Each row of a before or after table is a point. One or more steps were done to the points. Then noise was added and the rows were shuffled. The steps act on columns, c1 being the first. Write out the steps. A step turns or swaps two columns, mirrors them in a line or flattens them onto one, adds a multiple of one to another, or multiplies or shifts one. Angles are multiples of 10 degrees, from the lower column toward the higher: turns from -170 to 170, lines from 10 to 170 but not 90. Use the fewest steps. Two steps may share a column if one is a turn and the other turns, adds or multiplies; they go together, in the order done. Otherwise the lowest column goes first.

Before, 13 rows:
[[ -2  23]
 [-20 -38]
 [ -6  28]
 [-27 -46]
 [-71  17]
 [  1  30]
 [  5  -2]
 [-73 -37]
 [-57 -22]
 [-17  16]
 [ 22   9]
 [-48 -59]
 [-21   4]]
After:
[[-26 -59]
 [-17  21]
 [ -7  36]
 [-56 -28]
 [-47 -75]
 [  2  39]
 [-19 -48]
 [-71  21]
 [-73 -48]
 [-19   4]
 [ -2  29]
 [  5  -3]
 [ 22  11]]
Steps: multiply c2 by 1.3

Before, 12 rows:
[[ 51 -19  15 -31]
 [ 36 -38  12 -36]
 [-58  27  12  27]
 [  1 -47 -28  -1]
 [ 10 -34 -17 -26]
 [  1  31 -11  50]
 [-21 -19 -18 -39]
 [ 15 -37 -33 -38]
 [-13 -48  84  -7]
 [-57  12  44  21]
 [-25  39  20  35]
 [-35  -2 -41 -15]]
After, 12 rows:
[[  0  24  22 -49]
 [-18  43  -7 -33]
 [ 36 -13 -22  30]
 [ 11 -46  18  38]
 [-14 -26  13  38]
 [-40  28  -1 -28]
 [-40  28 -39 -21]
 [ -3 -54   9   0]
 [-23 -17  40  18]
 [  7 -37   4  26]
 [ 27 -30 -23  37]
 [-10 -17 -96  10]]
Steps: multiply c1 by 0.7; mirror c2 and c3 in the line at 10 degrees; multiply c4 by -1

Before, 9 rows:
[[ 31  -7 -39  76 -42   1 -17 -26]
 [ 15  41  10  24 -28  39  51 -88]
 [-69 -32  35   4 -19 -18  25   4]
 [ 18  52 -26   2 -68  61  19 -39]
 [-47  35  32 -47 -35 -60  22  23]
 [-25  49  25 -49 -11  -4 -24   2]
 [-25  49   2   4  13  39  86 -32]
 [-17  32  52   4 -39 -15  -6  34]
 [-12 -28  37 -22   0 -12  58   6]]
After (9 x 8):
[[ 15 -41 -24   2 -70  60  20  52]
 [-10   7  35 -23   1  -9  60 -32]
 [-68   5  31   3 -18 -17  25 -33]
 [-23   1  26 -48  -9  -2 -23  46]
 [-49  26  29 -47 -34 -59  18  36]
 [-21 -32   3   7  10  43  85  52]
 [ 15 -85   9  25 -27  42  52  42]
 [-19  33  52   8 -39 -14  -5  33]
 [ 32 -28 -40  76 -43   1 -19  -7]]
Steps: swap c2 and c8

Before:
[[ 52 -24  26  28  17 -19 -16   3  -9]
 [ 70  11   7   2 -16  20  23 -13 -29]
 [ -3  37 -40  49 -12 -30  20  -5  33]
 [ 13 -78  13 -23 -11 -21  -6   3  10]
 [ -1   9 -17   3   3  47  25 -28  19]
 [-15   8  17  -4  11 -49  35  -4  16]
 [ 14 -15  31  21 -20 -24  27  16 -15]
 [-27  35  44 -16 -26  -4  10 -23  13]
 [ -3   2 -11  -6   1 -41 -45  95  -7]
 [ 17  -1 -23  32 -41 -76   3 -35  -4]
 [ 17  -3 -19   9 -13 -20 -18   1 -28]
 [ 35 -56 -20  20 -24 -50  -6  61  47]
 [ 73   5  23 -13 -12  11  22  18  12]
 [ 24 -14  -4 -12   4  13  14   0  17]]
After (14 x 9):
[[ 34 -15  -4 -15   7 -14  14   1  15]
 [ 18   0 -23  31  -2  87   3 -36  -6]
 [ 19  -3 -20   8  -4  23 -16   2 -27]
 [-29  36 -39  49   1  30  21  -6  32]
 [ 75 -56 -19  19  -5  55  -5  61  47]
 [ 70   6  23 -13  20  -3  14  18  10]
 [ 67 -78  15 -23  -3  23  -7   3  11]
 [-53  35  42 -16  21  18   2 -22  13]
 [ -6   2 -12  -5 -36  34 -34  94  -6]
 [-19   7  17  -4 -19  37  43  -4  15]
 [ -9   9 -17   3  30 -42  16 -28  20]
 [ 61  13   7   3  30 -10  15 -15 -30]
 [ 25 -15  31  20  12  32  22  17 -13]
 [ 68 -23  27  28 -30   9  -8   6 -10]]
Steps: add -0.7 times c2 to c1; turn c5 and c6 by -150 degrees; turn c5 and c7 by -20 degrees
